Each wall is flat, endless, passes through zero and stands at right angles to its row. A trip goes straight from one point to another. Which walls does it cross, in order?
In the rows, zero is written as 128.

Walls:
(1): [ 87 149]
(2): [165 110]
(3): [ 83 151]
(4): [106 173]
Trips:
[129 153] to [ 84 120] => none
[197 157] to [186 137] => none
[140  87] to [192 146] => none
[138 105] to [149 149] => 4
[166 188] to [139 139] => none
[175 138] to [143 118] => none

Walls:
(1): [149 148  78 148 148  92 117 172 102 171 128]
(2): [ 71 102 152 105 136 163 116 103 151  92 120]
(3): [149 173 109 135 103 148 132 154  61 129 103]
Trips:
[144 165 178 120 104 119 135 119 129  59 138] to [109 158 150 124  72 134 166 112 112  54 118] => none
[125 138 134 163 128 105 109 150  88 173 127] to [176  97 180 101 123  75 140 127 119 159 110] => 3
[154 141  98 129 194 122 178  65 180  98  87] to [173 103 122 120 194 133  90 121 129 151 115] => 1, 2
[203 136 190 150 159  93 119 108 132  62 109] to [ 90 146 165  95 100 154 167 170 161  99 168] => 2
[151 195 165 144 160 143  86 105 161 165 139] to [141 105 149 162 125 118 148 155 129 100  88] => 1, 3
[133  91 112 152 106  70 125  93 117 141 151] to [117 138 126  78 146 171  56 132 140 133 177] => 2, 1
[117 139 134 117 103 170  94 141 117 186  55] to [ 75 110 165 142  89  91 174 143 143  86 102] => 1, 3
[148  92 108 131 133 117 158 123 203 108  97] to [182 213 111  62 143 174 190 119 116  76  93] => 3, 2

Walls:
(1): [146 101 132 116 174  67 103 103  71 152 102 139 131 157 134 123 100 138
 151 110  98 101 156 101 153 162 122 108 100 118 109 139]
(2): [121 121 166 142  89 122  83 117  99 159 127  94 109 123 144 173 124 137
 124  83 106 155  98  78 157 128 136 133 188 111 158 118]
(3): [ 71 136 130 188 145 145 200 138 126 172 155  79 135 113 166 153  89  96
 118  86  73  96  88 101 152 119  87 146 126 167  82 146]
Trips:
[ 27 136 126 157  56 184 121  97 167 124 123 156 147  45  88 128 139 115
 220 103 123 167 126  94 172 112 107  55  96 148  35 138] to [125  59  98 159 199 151  98 120 110 108  86 155 135 160 151 135 204 157
 166 110 156 133  86  91 191 146 155 181 160  54 113 154] => 1, 3
[101 172 139 126  87 131 154 144 173  79 119 134 147  89 207 129 134  50
  76 145 107 138 159  92 105 120 143 143 147 173 168 100] to [127  91 175 140 127 131 189  87  89 134 137  99 176 135 137 149 226 112
  97 164  94  89  87 144 113 159  88 179 130 101 151 152] => none
[116 151 135  90  94 124 129 149 148 145 156 134  82 176 133  71  76 129
  88 157 123 101 113 168 189 134 138 114  99 113  98 181] to [142  97 110  91 135 118 141 103 100 175 144 156  86 153  91  86 127 136
 169 144 131  59 175 101  81 130  78 104 129 149 140  99] => 3
[151 149 131 136  96 141 146  78 124 177 129  66 135  99 113 136 143  30
 176 178 175 151 196 146 121  79 117 165 169  47 144 151] to [126 140 126 103 153  88 185  93 161 117 111 161 108  93 134  63 109  68
 125 116 182 101 100  78 122 147  72 122 158 123 126 110] => 2, 3, 1
[122 128 122 143 135 185 137 110 113 129 128 112 132 113  78 111  80 109
 120 132 104 155 140  99 173  91  85  73 164 157  86 105] to [151 115 153 152 109  99 125 146 160 133  49 136 105 131 145  94 115 142
 153 122  99 186 140 104 137  50 164 145 122  89 150  64] => 3

Walls:
(1): [104 140 135 141 121 154  93 138 134 147 107 165 168  60 136 166 129 109
 157 153  93 156 152 112 156  93 128 121 152 139 215 163  84 162  99  86
 191 196 104 114  97 173  93 114 148 115 198 152]
(2): [132  86  97 140 144 171 193 147 109 145 116 113  93  94 141 126 124  94
 127 146 160 178 127  52 115 154 103 165 155 133 142 104 107 146 134  86
 119  98  54 185 129 131 107 112 153 104 104 108]
(3): [188 157 179 121 185 160 181 114 143 121  97 121 186  92  88 168 141  91
  94  77 119 152 126 105 161 147  64 108 135 138  99 151 120 123 182 144
 114 160 127 145 163 184 137 174 148 139 166  96]
Trips:
[ 98 137 131  81 136 118 171 122 126 143 152 132 111 111 183 167 169 154
  99 137 100 137  63 131 145 124 161  96 103 163  98 150 104 116 121 114
 166 110  87  99 122 102  73  92 147  68 188 125] to [138 168 187  64 155 116  93 161 139 160 139 115 124  94  70  82 126 131
 179  81 128 161 165 133 150 128  85  80 101 160 120 124  90  97  69 114
 110 151 171 119 153 161 123 136 173 110 127 209] => 2, 3
[ 78 134 127 104  90  92 107  79 104  64 173 120 104 204 160 142 153  68
 155 114 165 136 113 126 173  68  91 150 152 155 152 131 107 201 128  89
 150 117 106  80 175 110 149 116  94 122 142 111] to [ 96 126 163 100  93 150  96 119 189 105 116 153 144 154  91  95 140  46
 121 108 158  60 135  39 166  90  97 138 144 144 101 134 169  38 149 116
 125 116  95 127 118 104 154 136 181 191 107  66] => 1, 3, 2
[162 163 131 156 206 137 155 100 124  86 136 144 116 113  89 161 104 130
 168 138 105 175 142 102 144 130 134  89 179 146  99 161 175 133 171  73
 128 106 110 132  76 162 123 148 138  63  82 141] to [111 149 103 155 131 146 123 193 111  87  79 139 116 120 156 151 135 149
 114 146  75 135 124 188 169 133 111 148 174  83  73  74 179 131  85 186
 121 137 152 146 117  78 136 126 102 170 145 150] => 1, 2, 3
[130 104  63 144 127  92  87 141 178 167  80  82 137  95 108 110 109 107
  99 125 125 124 105 155  92 103 139 210 102 180  85 141 123 105 138 128
 130 118  73 136 165 122  93 152 139 132 173  52] to [170 152 143 126 148 115 134 109 161 187 194 175 133 129  98  91 146  82
  50 168 103 155 110  77  40 133 123 139 147 145 104 117 102 117 142 106
  99  85 139 100 160 127 157 134 128 132 164 138] => none
[136 119  79 155 102 129  75 121 178 164 133 165 148 112 189  65 135 136
 113 134 112 123 101 127 136 117 145 103 137 151 160 114 152 155 117 139
  74 105 173  92 180 150  70 119 102 182 160 133] to [153 111 167 112 174 150 159 114 146 126 114 143 143 117 112 136 140 176
 127  71 140  90 142 179 134 154 170 159  95  72 106 101  84 120 108  71
  89 161 166  85 125 102  86 145 152 127 117 107] => 1, 3
[123 145 141 121 132 140 113 171 128 146  41 134 139 135 167  75  98 113
 141  93 151  95 113 150 124 130  92  79 154 118 146  86 141 164 113 107
 100 131 143 111  56 174 104 139 135 115 125 116] to [197  89 105 124 163 102  90 103 111 126 122 109 152 130 158 129 111 131
 122 163  70 106 146 119 131 113 138 158 165 159 183 126 105 117 192  97
 140 127 155 108 165 140 132 150  89 153 130 115] => none
[130 130 161 101 127 114 119  87 109 107  73 177  94 150 143 137 173 149
 119 150 215 110 101 155 127  93 112 118 177 122 132  99 131 172  77 152
  65 101  79 137 121  98 107 157 142 144 188 134] to [179 129 127 158  66 154  90 100 122 172 166 164  81 139 178 113 143 123
 210 110 119 122 103  96 107 104 159 112 131 110 101 148  94 151 157  80
 129 170 122 122  87 128 118 115 122 144  62  94] => 1
[153 157 193  44 132  89 173 101 201 137 103 180 107 112 126 174 166 141
 142 112 147 134 122 133 208  79 119 123 142 138 208  54 177  79  93 106
 118 103 156 150 137 203  74 173 128 140  87 120] to [161 145 146 125 144 166 107 171 100 156 138 114 101 164 134 168 154 130
 112 157 100  85 144 106 126 154 173 144  85 160 178 106  98 123 162 164
 191 144 110 139  86 126 177 153 118 102 174 129] => 3
[ 92 140 152 179  84 102  92  96 150 137 109  79 130 180 171 163 155 114
 147 139  79 127 139 131 136 174 142 160  97  83 137 103 142 108 102 136
 132 111 113  97 161 105 135 139 121 136 200 112] to [ 86 114  41 104 142 165 159  69 144 111 118 114  55 120 107 144 157  94
 138  84 101 112  73 147 117 104  69 112 101 167 190 158 150 154 103 125
 195 130 166  95  81 159 107 152 113 169 114 140] => none
[106 110  71  81 158 134 135 175 118 154 161 125 151 165 152  94 173 171
 187 158 123 139 102  65 186 127  90  88 153 150 174 108  85 122 108  84
 113  81 117 156 121 128 154  66 147 164 165 129] to [153 136 107 147 116 150 137 222  99 166 132  80 179  87  89 122 125 110
 174 160 136 123 153 146 135 113 105 151  88 152 109 101 164 169 107 136
  59 103 162 107 147 127 173  87 160 167 137  92] => 1, 3

Walls:
(1): [126 100  92 185 113 176 115  96 169 117 146 177 128 144 133 174 178  84
 170 155 171 116 148  82 148  96 137  88 182  87 143 106  89 107 111 108
  98 131 131 163  91 125 158 140 109 102 101 118]
(2): [124 115  95  92 112  95 113 166 144 124 131  97 153  82 132 169 143 140
 140 194 116 153 178  87 114 104 140 132 176  96  90 100 147 107 138 154
 146 119 156 128 116  83 131 105 103 149 104 171]
(3): [179 114  96 121  90 186  86 137 121 123  75 145 108  99 158 142 183 137
  96 145 105  78  71 151 194 146 119 174 196 104  94 125 150 156 168 118
  78 110 150 159 161 112 126 163 168 135  47  87]
(4): [125 122 121  92 114 146 155 139 115 124 109 186  68 126 124 122 150 109
 119 122 148 159 120 148 114 144  98 142 134 119 183 112 141 109 114 121
 160  49 101  68 133 135 167 122 178 212 110  71]
(5): [140 106  82 104 118 101 138  94 187  71 135 158 138 132 124  68 132  64
 105 153 161 152 145 147 103 105 181 160 146 193 110 163  96 180 163 113
 164 130 101 165 175  96  64 209 178  93 158 130]
(6): [114  93 135 148  88  74 133  98  72 148 201 110 155 131 102 154 142 136
 105 194 118 109 138 116 108 116 145 166 105 129 126 128 155 105 102  98
 170 173 100 123 126  68 149  94 167 108 152  98]
(7): [116 157  74 143 151 105  68  91 117  62 143 178 117 127 124 116 168 140
 133  98  87 178 109 136 171 194 183 103  58 139 137  98 151 100 117  92
 116 118  87  97 141 100 106 234 158 122 150 148]
(8): [129 149 159 150 141 136 158 176 193 132 131  99 130 133  80 110 155 102
 130 150  79 184 147 142 171 208  86 206 130 140 199  94 112 162 170 140
 103  97 141 170 124 144 194 136 149 172 131 144]
(9): [158 139 172 163  65 171  54 148 158 124 173 141 105 148 106  61  63 118
 130 129 136 121 111 151 153 121  86 165 184  82 142 109 151  53 101 138
 107 120 119 144  87  61 162 118 191 102  81 164]
Trips:
[151 155 107  98 135  99 164 149 116  46 144 132  91 144 151 101 163 118
 191 133 139 137 213 132  69 147  76 118 120  87  29 158 171 151 127 113
  77 115 124  94 145 173 136 189  84 132 121 128] to [171  79 123 110 134  98 138 128 105  87  91 125 156 161 130 112 139 227
  74 139 167 149 150 124 169 153 142 167 101 182 187 150 143 157 162 101
 139  85 104 127 128 209 105 203  63 136 141 190] => 8, 2, 4
[162  81 154 174 114 122 109 159  71 130 139 102 117 196 103 156 156 155
 145 111 107 153 157 104  98  55 109 139  96  92 154 135 136 149 150 121
 105  88 155 119 119 156 109 151 130 169 110 123] to [120 110  93 102 139 130 157  84 163 144 116  88 143 181  78 121 192 121
 145 191 123 136 157 102 151 119 107 148 138 118 202 161 149 157 150 102
 119 125 142 184  74 141 151 144 104 151 106  90] => 3, 5
[125  72 113 151 126 151 144 166 158  97 165  99  75 143 105 174  42  96
 188 104 154 149  94  43 109 158 200 131 150 176 157  69 138  93 128  67
  98 107 131  61  56 135 141 130 187 160 152  85] to [156 109 152 135  84 103  83  97 153  99 170 128 130 146 166 147 142 108
 174 166 130 142  90 105 136  86 154 159 138 105 161 167 119  77 141 178
  51 100 102 154 121 142 129 153 118 144 127 104] => 2, 5, 3, 4
[100 101  98  61  78 155 132  60 148 121  88 114 130 106  73 113 102 167
  99 143  77 158 118  62 198  94 142  68 147 129 149  93  45 135 150 127
 171 159 129 205 186 146 169 120 195 100  75  87] to [135 155 130 110 147 108  93 137 191 169  98 151 111 108 120 208  72 110
 125 231 124 125  92 193 119 146 111 146 123 138 141 143 115 126 111 120
 132 197 140 125 126 117 149 113  99 109 154 140] => 9, 5, 3, 1

Walls:
(1): [105  61 170 138 163 160 122  78  99 157  73 129 103  70 207 116 140  96
  72 108 113 116  75 122 107 211 109  76  86 120 122 107 112  75 160  66
 118 144 124 169  84 157 169 101 105 123 108 136]
(2): [107  85 119 132 142 103 109 103  98 187 183 145  99 121 144 125 161  97
 178 120 131 141  93 129 147 112 154 142  56 169  99 186 134 173 144 166
 118 110 138  76  99 144 110 167 109  83 144  92]
(3): [111 110 110  94 136 150 128 135 143 126 160 133 131 199 109  79 125 104
  63 135 182 159 152 129 123 138  99 132 143 119 127 170 158 128  93 136
 109   7 119 133 104 123 175 171 138 105  93  60]
(4): [ 88  76  92  38 179 170 137 121 124 145 124 125 132 155 129 115 162 175
 132 168 120 164 113 112 189 141  57 112 120 145 126 150 113  95 101 149
 138 105 119 135 121  89 161 157 108 120 145  99]
(5): [130 112 137  99 148 143 110 136 130 115  89 145 152 163 151 112 138  87
 114 141  96 148 125 172 160 117 169 130 112  95  86  55 102 114 124 105
 151 125  74  92 138 165 189 155 137 121 134  98]
(6): [ 94 119 160  54 123 158 235  69 136 161 140  87  79 136 158 105 143  92
 147 122 118 157 129 134 139 140 109 152 119 148 116 130 110 201  94 121
 174 121 130 214 194 144 139  55 150  54 141 112]
(7): [142  94 153 108 110 136 104 134 171  92 111 132  98  80  99 145 160 133
 106 140 113 107 122 114 147 101 102 154 132 162 159 152 208 135 117 127
 104 135 174 222 156  81 214 118 104 112 113 186]
Trips:
[139  85 126 135 138  63 104 139 180 115 142 156 120  72 107 132  79 150
 177  85  89 131 201  75 114 167  44 121 124 128 120  61 128 129 103 200
 138  91 125 113  87 101 168 134 118 137 168 172] to [136 151 177 142 155 159  64 135  86 161 146 150 123 124  83 192 109  68
 102 165  61 105 105  58 150 145 127  90 139 120 111 172 111 108 109 125
 117 108 123 108 105 126 163 118 101 118  99 144] => 1, 2, 3, 5
[166 151 106 118 191  92 144 168 196 181 117 158 116 102  74 106 115 126
 167  78  61 125 135 103 162 170 109  88 132 112 140  93 102 140 107  93
 118 164 115  57 137 139 146 113 105 101 170  92] to [170  93 137 146 139 138 138 194 121 149 158  79 135 163 171 103 104 191
 171  65  92 109 126 151 144 126 120 147 112 119  77 146 141 151 115 108
  39 141 136 129 156 161 151 113 103  73 101 151] => 6, 4, 7, 5
[ 96 108 145 132  98  97 130 154 110 167  72 133 153  84 112 115 142 167
 123 129 126 118  82  84 103 137 169 112 123  52 115  71  70  80 132 151
 115 179 124  66  75 190  88  76 175 108 100 186] to [164 123 138  82 102 128 104 104 165 124 137 108 170 117 144 144 121 156
  82 105 181 160 120 154 160 137  94 159 106 107 137 121 160 104 120 104
 111 140 164 137 171 169 108  86 102  69 159  60] => 6, 4, 3, 7

Walls:
(1): [133 182 136 140 142 123 147 114 122 106 148 107  84  96  81 139 114 104
 159 198 165 135  74 204 159  91 172 131 162 143 165  85 128 156  77 149
 119 181  94 114 136 108 125 112 146 189 124  99]
(2): [ 87 183  63 148 120 118 138 118 114 108 158  96 141  73 127 130 117  59
 114 116 170 137 118 125 136 150  58 137 110 174 146  79 127 111 127  94
  49 151 109  95 168 109 181 184 182  99 154 107]
(3): [ 81 110 162 105  79 117 123 170 169 125 131 173 174  86  83 119  97 161
 169  45  75 138 134  85 134 132 100 113 225 158 182 171 122 136  72 102
 190 139  93 140 121 166 102 158 105 105  77 187]
(4): [103 116  97 181 131 128 164 102 112 174 161 114 149 145 138 125  88  59
  81  50 140 167 135  96 122  78 120 106 194 119 166 144 143 152 125 151
 138  84 105 140 159 120 161 112 163 125 140 112]
(5): [ 80 163 181 133 127  88 136 142 144  80 158 144 125 163  92 128 190 147
 108 106 117 139  87 110  82 142 128 153 139 150 137 109 159 121 145 162
 111  52  62 138 127 133 191  89 127 117 132 124]
(6): [184 105 128 122 120 111 168 154 165 116  93 131 134  72 106 123 106 119
 168 119 117 136 141 140 172 114 135 158 162  92 136 182 132 136 113  72
 126 108 174 161 162 133 170 117  95  94 118 160]
(7): [128 165 138 109 108 133 130  77  96  78 135 142 145 110 143 170 145 128
  98  72 126 148 115 147 155 156 100 108 127 107 123 106 150 202 119 238
 202 141  93 144 119 101 109 191 111 163 166 142]
(8): [140 142 124  89 123 194 150 171 153 145  89 101 197 114 151 150 152 150
 138 142  83 101 153 115 186 131  91 167  97  92  91  92 154  75 114 122
 171 145 115 119 151 169 127 135  83 176 141 135]
(9): [141 126 123 139 198  88 175 131 136 158 129 125 196 103 116 106 186 152
  80  85 124 123 117 144 116  47 109 105 131 114 134 201  81 153  97  89
 187 119 141 117  74 192 141 124 158 130 130  88]
(10): [ 74 105  94 127 138 104  97 116 163 115 105 116 117 117 132 140 139 112
 139 175 118  50 157 118 185 121 132 157 115 157 157 151  91 123 125 157
 127 161 118  84  94 129 128 112 108 135 126 112]
(11): [119 106 181 151 148 163 105  71 162 186  85 141 137 167 110 149 162  99
 205  15 116 169 111 127 125 117 185  86  61 144 141 114 162 116  96 150
 139 136  86 106 130 102 147 152 128 144 134 110]
(12): [ 78 157 106  97 148 181  76 120 118 161 158 165 111 151 103 139 108 121
 130 114 203 103 122 153 140 106  56  77 204 165  53  97  92 110 179 157
 120  96 112 104 118 164  64  95 106 161 156 112]
Trips:
[153 170 117 117 124  77 133  70  50 146 133  90 174 150 123 109  96  98
  93 117 118  97 126 147 144  88 118 165  46 160 111 169 148 111 122 159
 123  87  84 152 137 138 121 133 150  99 103  64] to [128  83  63 211 146 134 123 118 161 133 134 159 104 161 156 146 147 159
 124 104 125 118 173  67 130  39 103 133 187 130  59  98  96 184 134 133
 153 104 113 129 127 171 187 156 167 153 143 159] => 12, 11, 2, 3
[114 160  73 140 144 130 107 138 146  91  86 149  84 135 126 135 186 132
  85 108 136 142 144 162 166 171 198 134 111 132 172 132 163 100 131  47
 121 120 112  86 155 154 105 106 114 138 178 128] to [110  98 123 173 132 117 156 178 119 133 169 120 115  99 128 144 139 131
 144  71 111 104 109 134 111 105 135 105 115 162 153 140 107 136 145 125
  90 108 156 132 156  77 120 117 116 101  87  90] => 8, 9, 4, 1, 3, 10
[108 172 133  97 112 116 131 174 139  79 137 120 157 178  91 139 154 200
 144  70 111 166  59 141 127 119  97  50 136 143 184 129 180 163  88 153
 152 106 120  73 148 114 139 115 114 127 129 103] to [123 118 146 145  31 122 144 108 124  80 102 131 150 184  23 182  96  38
 162 180 152 155 164 115 179 106 137 152 147 118  86 205 156 157 102 101
 157  93  76 156  80 155 103 116 161 157 138  90] => 6, 10, 9
